Rows are points. A path goes straight from each point to the next, and from the last back to the first. The post is the endless flat space through its rows: a point in 2 columns, a line in 3, a plane in 4, and so on, so that a path can go around it. Count how often the path circles the post. Going back the other way cancels.

Post, 2 rows:
[[ 37  13 -36]
 [-28   5  15]]
Path, 25 rows:
[[-56  64  39]
 [ 11  32  41]
 [-24 -46  45]
 [ 41 -17  26]
 [-49  51  50]
 [-37  38 -16]
 [-22  32 -46]
 [ -9  48 -13]
 [ 31  16  16]
 [ 51 -23  -6]
 [-28 -44   2]
 [-26  12 -46]
 [-71  21  38]
 [ 33  53   5]
 [ 24 -15  15]
 [-41 -51  49]
 [-41 -23  89]
 [-24  33  60]
 [ -1  42 -36]
 [-12  53 -43]
 [ 40  36 -14]
 [ 18   0  34]
 [ 13 -50  10]
 [ 46  -1 -66]
 [-26  39 -24]]
Times around: 2

Post:
[[ 11  35  -6 -61]
 [ 26 -27  19  28]
 [ 26 -26 -24  17]]
Path:
[[ 58 -33 -34 -27]
 [ 22 -31 -93 -71]
 [  6 -43  19  29]
 [ 20 -89  12  27]
 [ 59 -53  14   4]
 [ 63  15 -26  -6]
 [ 21  -8  58  57]
 [ 38  31  54  22]
 [ 69 -32  38  15]
 [ 28 -65 -57 -14]
 [  3 -72 -65  29]
 [ 17 -29 -59  37]
 [ 29  36   3  42]
 [ 37   4 -10  27]
 [ -4  36  26  17]
 [ 11 -26 -30  25]
 [ 14 -94 -45   8]
 [ 36 -40 -26  15]
 [ 61  -1 -23  19]
 [ 22  27  12  17]
 [  5  23 -25 -33]
 [ 16 -49 -30   9]
 [ 34 -49  -5  -6]
 [ 51  27  11 -28]
 [ 54  -5  -5  28]]
Times around: 1

Post:
[[ -8  11  -8 -39  11  61]
 [ 15  10  10 -13  12   2]
 [ 22 -14 -45  30   1  -6]
 [  1  -3 -43  85 -34 -62]
 [-35 -11  39  30  29 -41]]
Path (16 x 6):
[[ -16  -46   56   16   24   -3]
 [  30   10   13   20   13  -10]
 [ -28   50  -58   82  -63  -45]
 [  13   22  -69   18  -47  -41]
 [ -15  -33  -11    0   13    1]
 [  35    5   -8  -30   28  -39]
 [  -8   22   -2    6   25   13]
 [   7    7   52    2   38  -19]
 [  25   10   55   23  -17    2]
 [  83   25   10   -9   44   22]
 [ -30   57  -23  -41    5   24]
 [ -12   10    6   -8  -13  -18]
 [  48  -28   15  -62    5   48]
 [   3  -21   -5   91   -1  -19]
 [  65  -18  -62   46  -47  -20]
 [  29   34   54 -121    9   58]]
Times around: 1

Post, 8 rows:
[[-28   3 -29  -9 -34 -41  47 -46   5]
 [-20   0 -19  -6  84  29  -6 -17 -34]
 [-57 -29  17   1 -42  -5 -36   3  -9]
 [-38 -37 -27 -31   3 -36  46  -6 -30]
 [-19  13  67 -34  40   2  22  16  33]
 [ 17 -45 -50  61  -7 -14 -16  32  27]
 [ 12 -16 -36  67  25  52  18  31 -23]
 [  6 -42  42  50 -26 -20 -50  24  -3]]
Path:
[[ -36   12    7   23   22    7  -32  -16   62]
 [ -74  -41  -68  -19   34  -17   23   25  -19]
 [  52   36    1   22   68  -17   25   -3   52]
 [ -30  -39  -42  -45   19    9   18   27  -15]
 [ -75  -48    7  -60   -4  -17   -4   13   11]
 [  48 -107  -81   45    2  -61   38   15   -1]
 [ -68  -40   71   31    0    0    6   19   -1]
 [ -35  -15   32   29    1  -11  -62   18    8]
 [  17  -45  -60   42  -33  -48  -16   24  -27]
 [ -46  -17   11  -62   -6   -7   42   -1  -40]
 [ -11  -39  -41   19   -3    4   26  -30  -61]
 [  -8   21   -4   40    5    4    1  -43   28]
 [  11  -23  -38   44   -5  -39   41    2    3]
 [ -10  -14   20  -18   -2  -50   28   48   26]
 [  -5  -58   53  -45   46  -20  -60   64    3]
 [  19  -62  -65  -11   11  -51   90  -23  -38]
 [  -9  -50  -13   66    3  -11  -29  -16   32]
 [  11  -30  -51   11   31  -71  101   13   40]
 [ -60  -13   14    1  -48  -37   15   19  -20]
 [  21  -25   16   14   29  -37 -106   21    3]
 [  25  -60  -33   13   48   -3  -18   44   14]
 [ -50   -2  -16   29  -46   11   42  -89   10]
 [ -16  -52   -2    2   64  -70   -8  -17   -1]
 [   8   18   63   26   29  -65    7    0   32]
 [ -52   21  -65  -48  -31  -43   14   26   31]
 [ -43   19   58  -23  -41   17  -52  -11   20]
 [  -4  -26   33  -53   -3   27    2   81   95]
 [   2  -64    9   42  -46  -32  -28    5  -15]]
Times around: 5
